Every row gives one point. The last column is the point's height on a tilted bowl or saddle (a function of degree 2), plus a little noise. Count its main directions that bend up, bend down and stay straight.

Points (17 x 4):
[[0.68, 0.52, 0.26, -0.22],
[0.04, -0.25, -0.22, -0.04],
[0.08, 0.37, -0.36, -0.13],
[-0.01, -0.34, -0.27, -0.14],
[-0.24, 0.09, 0.40, -0.42],
[0.04, 0.63, 0.20, -0.36],
[-0.80, 0.31, -0.49, -0.85],
[0.09, 0.89, 0.22, -0.60],
[0.19, -0.34, -0.74, -0.42],
[0.37, 0.19, -0.48, -0.03],
[0.40, -0.40, -0.50, 0.02],
[-0.02, -0.49, -0.41, -0.32],
[0.23, -0.11, 0.11, 0.15],
[-0.38, -0.06, 0.07, -0.39],
[-0.26, -0.24, 0.46, -0.47],
[0.06, -0.40, 0.61, -0.23],
[-0.44, 0.55, 0.21, -0.56]]
Directions: 0 up, 2 down, 1 straight

Points (24 x 5):
[[-0.19, -0.47, -0.55, -0.25, 0.10],
[-0.75, -0.14, -0.06, -0.03, 0.12],
[-0.72, -0.34, 0.37, -0.41, 0.37],
[-0.27, 0.22, -0.18, 0.41, 0.05],
[-0.34, -0.62, -0.19, 0.16, 0.12],
[0.10, 0.25, 0.23, 0.05, 0.14],
[0.39, -0.66, -0.21, -0.30, 0.36],
[-0.17, 0.29, -0.13, -0.01, 0.02],
[-0.60, -0.10, 0.64, -0.22, 0.41],
[0.36, 0.85, -0.23, 0.26, 0.64],
[0.57, 0.28, -0.29, -0.27, 0.47],
[-0.41, -0.49, -0.67, -0.05, 0.18],
[0.03, -0.20, 0.24, -0.15, 0.07],
[-0.12, -0.42, -0.40, 0.44, 0.16],
[-0.35, -0.08, 0.24, 0.21, 0.03],
[0.72, 0.66, 0.44, 0.28, 1.01],
[-0.45, -0.53, 0.53, -0.73, 0.58],
[0.36, -0.15, -0.19, 0.12, 0.15],
[0.68, -0.68, -0.01, 0.44, 0.79],
[-0.09, 0.42, 0.01, 0.36, 0.14],
[0.23, -0.09, 0.50, 0.39, 0.33],
[0.45, 0.13, -0.04, 0.24, 0.27],
[-0.11, 0.58, -0.03, -0.12, 0.23],
[-0.43, -0.67, 0.18, 0.46, 0.33]]
Directions: 4 up, 0 down, 0 straight
